Every row gives one point. A path goes straight from each point to the next, and from the last back to the first. The post is the endless flat space through its rows: a point in 2 columns, a line in 3, a plane in 4, and so on, so that a path can go around it. How many times does the path go around the post? Going back the other way cancels.

Post (1 x 2)
[[0.1,0.7]]
Path (27 x 2)
[[4.0,1.5],
[-1.2,8.6],
[-5.4,2.4],
[-4.8,-6.0],
[3.9,-5.2],
[4.7,2.4],
[-0.1,2.7],
[-7.8,-0.9],
[-0.2,-4.9],
[2.6,-0.9],
[3.4,3.4],
[-0.6,5.4],
[-7.7,-0.2],
[-7.2,-1.7],
[-5.2,4.5],
[3.6,7.5],
[6.7,-2.2],
[0.1,-4.4],
[-7.0,-1.3],
[-5.7,3.0],
[-2.3,-1.5],
[3.1,-2.1],
[3.1,0.7],
[-0.9,3.7],
[-6.5,2.6],
[-2.5,-2.9],
[5.5,-2.8]]
Times around: 3

Post (2 x 3)
[[2.1,-1.6,-5.0],
[-1.5,-1.9,3.9]]
Path (20 x 3)
[[6.1,-4.7,-5.2],
[7.8,0.0,1.6],
[2.3,4.4,-5.9],
[-3.0,-1.2,1.9],
[-3.9,-4.0,-9.4],
[-1.2,-4.3,3.4],
[3.2,-3.7,4.8],
[5.5,2.2,5.1],
[0.4,2.1,0.2],
[-9.8,-0.3,11.3],
[-3.3,-3.5,1.9],
[0.9,-6.0,4.6],
[2.4,-2.2,2.1],
[1.5,-0.2,2.3],
[0.1,0.7,-1.3],
[-6.5,-1.2,-2.1],
[-0.1,-3.3,-2.2],
[3.3,-6.7,-1.9],
[0.5,-7.4,5.7],
[-1.1,-5.3,-2.7]]
Times around: 3

Post (3 x 4)
[[-2.2,-2.8,-1.7,5.5],
[1.4,4.0,-2.9,-2.8],
[-0.4,-0.5,6.3,1.3]]
Path (25 x 4)
[[1.4,1.8,-1.8,4.5],
[2.8,-0.4,-0.9,2.5],
[-1.2,-2.1,-4.8,0.8],
[-3.3,-0.9,5.2,-2.9],
[2.6,-2.5,-4.8,-0.3],
[-1.6,-5.1,6.2,10.0],
[2.6,2.5,-7.9,-0.8],
[-2.2,-5.0,0.5,2.7],
[3.8,-1.5,-7.6,-1.0],
[2.8,-3.5,-0.3,-1.2],
[-0.9,2.0,1.0,-4.6],
[-3.7,6.7,-12.2,-1.4],
[-0.4,1.0,-0.5,3.5],
[-0.9,-4.8,3.4,7.4],
[0.0,2.5,-2.3,2.8],
[-0.8,4.1,5.4,-2.1],
[-1.2,1.5,1.6,-3.4],
[1.1,-2.5,9.9,-2.6],
[-4.1,-6.9,4.5,7.0],
[1.1,1.6,4.5,-4.7],
[5.4,4.6,3.3,-6.2],
[1.3,0.2,-9.3,6.1],
[-3.7,-4.2,7.8,8.6],
[-1.6,0.4,5.5,-1.6],
[-4.9,-1.3,-0.8,8.7]]
Times around: 0

Post (7 x 8)
[[1.2,-1.4,-2.5,-5.1,-2.6,4.1,-6.5,-1.0],
[-0.9,-2.1,-0.2,-2.4,6.1,-4.5,-1.3,-7.5],
[5.0,1.3,-3.9,1.8,1.8,3.0,-0.5,1.6],
[-0.1,-1.0,3.3,-3.0,0.9,-7.2,1.4,-0.5],
[-6.4,-1.0,0.3,-4.4,-2.0,-2.0,1.7,-4.4],
[0.1,3.8,-0.3,2.0,-1.0,0.2,-2.8,8.2],
[-1.9,-1.5,3.8,-1.5,-4.3,4.2,0.3,1.8]]
Path (31 x 8)
[[0.9,2.4,0.5,-5.0,-1.2,-1.2,2.3,1.9],
[-4.1,-6.6,2.4,-5.8,2.2,1.5,7.1,-7.7],
[-3.7,-1.8,-4.5,-1.3,3.3,-4.6,-0.3,-3.6],
[-4.1,4.6,-9.6,2.7,-1.9,-1.0,1.8,4.5],
[-0.9,-3.6,2.4,-0.8,0.0,-1.1,5.6,0.6],
[0.2,-0.9,7.5,-4.3,0.7,-4.8,-0.3,6.8],
[-3.9,2.0,1.9,-10.1,-6.2,3.2,-0.6,-3.4],
[1.3,2.0,2.5,-2.7,-6.2,-1.0,-1.2,-0.5],
[10.9,-2.6,-1.0,1.2,-0.7,1.9,-3.2,1.3],
[5.5,-4.7,-4.5,-0.1,5.4,-4.1,-8.0,0.4],
[-2.9,4.7,1.3,2.1,-8.5,-1.9,2.5,9.3],
[2.9,6.4,-2.8,4.8,1.6,3.3,-6.2,0.4],
[-2.7,1.1,-1.6,-4.8,-2.6,-3.9,7.1,-2.2],
[-5.9,-0.1,1.9,-4.8,4.8,-0.7,-7.9,2.3],
[-0.5,-7.3,2.7,-0.4,9.3,1.5,-3.6,-5.7],
[2.0,-4.3,6.1,-4.0,-7.2,-6.2,4.7,3.6],
[1.1,3.0,-1.5,-0.2,-3.1,-6.4,-2.0,0.3],
[5.7,-1.9,9.1,-3.1,2.8,-4.4,-3.6,-1.5],
[-9.3,3.6,-2.5,-4.0,-2.0,2.3,-5.8,1.1],
[2.1,-3.7,4.8,-1.6,8.7,-4.6,-6.8,5.3],
[-3.7,-2.1,-3.0,0.9,1.0,-8.4,4.3,0.6],
[3.7,0.2,-1.6,1.4,-1.7,-0.4,3.2,2.6],
[-1.0,-6.3,4.8,-0.3,-5.6,1.6,2.9,-0.8],
[2.3,-1.9,-1.3,6.7,4.7,10.0,7.1,-0.9],
[-2.3,1.4,0.0,-6.2,-1.3,1.8,-2.1,7.4],
[-3.8,2.2,4.7,-0.7,-3.4,0.7,7.3,1.7],
[-1.5,-1.0,5.4,0.1,1.5,-3.5,2.0,-2.9],
[-5.9,-6.5,5.8,-0.6,-0.3,0.5,-2.2,-9.5],
[14.9,-5.5,1.9,1.5,5.7,-4.3,1.9,-1.6],
[0.6,-2.9,8.3,4.3,6.3,-8.1,1.0,-7.5],
[-3.5,4.7,7.6,0.7,-2.7,-2.9,0.9,1.3]]
Times around: 1

Post (8 x 9)
[[-5.8,-4.4,-0.8,-2.8,-2.7,-2.8,0.4,-1.1,-1.8],
[-0.2,-2.2,5.0,-7.3,-2.1,-4.5,-1.7,-9.1,-2.2],
[-0.5,-6.4,4.4,1.2,-4.4,-2.6,3.0,-2.3,-0.7],
[4.7,6.0,-3.1,-0.6,0.7,-2.5,-1.2,4.2,-3.1],
[-2.1,6.0,-0.1,2.2,-2.0,-1.3,1.3,1.0,1.9],
[-2.0,-0.1,-4.8,3.6,-3.5,-3.0,1.0,-1.1,3.0],
[-0.1,0.1,-1.7,4.6,3.4,3.2,3.2,1.7,-0.3],
[1.3,4.0,-1.8,-8.6,-1.5,1.6,-1.0,1.0,3.1]]
Path (27 x 9)
[[-0.7,1.6,-2.5,4.3,-0.1,1.3,-2.2,5.9,-5.2],
[-0.8,-1.8,-7.5,-2.1,0.5,-0.5,-1.1,1.3,-3.6],
[5.0,7.8,4.4,1.0,-3.2,1.6,-1.0,3.5,0.0],
[3.9,2.7,2.9,0.8,-3.8,-3.8,1.7,-2.3,-6.5],
[8.6,6.4,6.5,-1.3,0.1,-4.6,0.6,-0.1,-4.6],
[-1.6,0.5,5.0,-3.1,1.8,1.0,3.5,1.4,3.5],
[3.1,-3.8,-0.9,-10.4,-3.8,-3.2,-5.9,0.9,-2.0],
[-5.6,-0.5,5.6,10.2,-3.0,-4.0,1.7,-2.1,0.9],
[6.1,3.0,-0.3,-4.6,3.9,-6.5,-3.2,-1.6,0.1],
[-1.5,0.5,-4.3,-5.5,-4.3,-5.9,-2.3,4.5,0.2],
[-1.7,1.8,-8.2,1.7,-2.5,-6.0,-4.0,9.3,-5.8],
[-0.5,2.9,-5.4,-4.1,-7.0,-3.5,-2.4,4.5,-1.1],
[5.6,1.1,0.0,6.9,-0.6,5.7,4.0,-0.7,-1.4],
[-3.2,-2.3,1.9,-1.6,-6.1,-1.3,-3.2,-7.1,0.6],
[4.2,-0.9,1.2,-6.1,-7.1,-0.2,-1.3,-1.5,6.6],
[-9.3,-1.4,-2.7,-2.8,-7.0,-3.5,-2.2,-4.3,-0.7],
[-4.4,1.1,-3.4,-5.7,-2.7,-3.5,-0.7,-1.7,-1.5],
[3.5,1.6,11.6,0.2,4.8,-2.0,5.8,-4.5,-3.7],
[-8.6,-0.3,-5.4,10.5,1.6,-3.7,1.8,4.4,-0.8],
[-0.6,-2.0,0.2,-3.7,0.9,2.9,-0.9,-1.7,1.4],
[3.3,7.6,-7.4,-0.2,-1.2,-4.9,-4.4,5.1,-6.5],
[-2.6,3.1,-9.0,0.1,-1.9,0.0,-2.9,12.7,-4.7],
[0.7,3.7,-4.3,-5.7,-2.9,-2.7,-6.0,3.8,-4.2],
[-2.4,13.2,4.6,3.3,2.9,1.4,1.6,-2.8,-3.2],
[-1.1,2.1,-6.3,-13.0,-3.6,-0.4,0.9,-1.1,1.9],
[-0.4,-9.2,1.4,-14.8,6.1,0.8,-0.7,-0.4,-7.2],
[-2.1,-0.6,3.2,0.7,-2.3,0.4,0.8,4.7,1.6]]
Times around: 3

Post (10 x 11)
[[8.0,1.8,-1.1,-1.6,-1.0,-0.3,-0.8,4.3,2.1,-0.8,7.2],
[2.6,-5.1,-4.8,-2.7,-4.4,-1.0,-3.4,-2.6,-6.4,0.5,0.3],
[3.4,-5.2,-0.8,1.8,3.7,1.6,1.4,4.5,1.2,-2.2,-9.6],
[6.8,1.5,2.3,-3.2,1.0,-4.9,-1.7,0.8,-1.1,3.8,-3.3],
[-0.6,2.0,-2.0,-0.4,1.0,4.2,-0.3,4.5,-3.8,1.8,-3.8],
[0.6,1.6,6.4,-0.1,3.2,-5.3,-3.3,6.0,-0.2,-2.2,6.9],
[-1.7,4.3,6.5,3.6,-2.2,2.8,1.8,-0.1,1.3,-5.2,-2.3],
[3.7,-1.9,-6.9,5.2,-8.4,-1.3,0.9,2.3,6.4,-5.0,2.9],
[0.3,0.7,0.5,-1.8,2.3,-1.7,1.7,0.6,-5.1,0.8,-0.6],
[2.1,3.4,4.7,-1.3,7.1,-4.4,-3.0,-4.0,-0.2,3.2,-3.3]]
Path (25 x 11)
[[0.9,1.1,-4.4,-1.8,7.1,-4.5,-4.4,6.3,2.6,2.6,-0.1],
[-0.4,8.2,2.9,4.4,8.6,-9.3,-1.0,-2.2,3.8,-3.6,-0.6],
[4.6,0.1,-1.6,-2.5,-8.9,-1.0,-2.1,7.0,1.9,-3.0,-3.5],
[-3.0,-3.2,1.8,-3.6,3.5,1.1,-3.8,-2.1,-8.1,3.6,-7.3],
[-3.5,4.5,9.2,1.4,1.1,1.3,3.9,-0.8,-5.5,1.3,1.2],
[3.7,0.7,-6.3,1.4,3.2,4.0,8.8,1.1,7.2,-3.3,0.9],
[6.0,5.7,-0.8,-1.1,0.7,1.1,-2.3,7.6,4.4,-0.5,-4.8],
[0.7,3.0,0.0,4.8,4.7,-4.5,2.3,1.7,1.9,-3.4,-0.5],
[7.5,3.2,1.6,0.4,-0.5,1.6,0.9,4.7,2.4,5.7,1.8],
[4.0,-3.1,3.0,-6.6,-9.1,12.2,7.9,-6.2,-6.2,-5.0,2.0],
[1.2,0.5,-4.3,6.8,1.8,-0.2,6.2,3.8,10.2,-5.9,-12.8],
[8.1,0.6,4.4,-2.4,2.6,-12.1,-4.9,4.9,1.2,3.0,-1.5],
[0.2,-2.3,6.1,2.5,-0.5,1.0,-1.7,-2.1,-3.5,-2.4,-2.0],
[-0.1,-0.6,4.8,-1.2,-3.0,-4.2,-5.6,3.0,-1.9,0.2,8.7],
[1.2,2.8,2.8,-1.7,0.4,-4.5,4.5,1.0,3.0,-2.1,-1.2],
[3.5,4.0,-0.4,1.9,9.4,5.0,0.3,-2.7,3.5,-5.4,-1.1],
[8.4,-1.6,-6.3,1.7,-2.4,-9.9,-4.7,6.9,-2.2,2.4,-0.2],
[-0.1,2.2,5.6,-2.1,-0.4,3.2,4.2,1.0,-7.1,1.6,-2.1],
[-1.8,1.4,4.1,-0.9,-1.2,2.2,-0.3,0.9,-4.3,0.4,-2.7],
[4.7,5.5,-4.8,5.1,-3.1,0.9,2.9,6.1,7.1,-0.3,5.9],
[2.9,0.5,-1.7,0.3,-7.4,-1.3,-3.8,-1.1,-9.2,-3.4,2.3],
[1.8,-0.7,7.0,3.1,-0.9,2.0,-0.8,3.3,-4.6,-5.9,-0.2],
[-2.7,-4.5,-2.1,8.5,8.9,1.8,-2.4,-1.9,9.0,-3.4,-7.4],
[2.8,-2.2,-3.6,-2.6,1.9,-1.4,5.4,-0.2,-0.4,2.1,-2.6],
[-0.7,0.9,-0.9,1.6,-2.2,8.3,11.6,2.3,-1.8,-6.6,0.1]]
Times around: 3
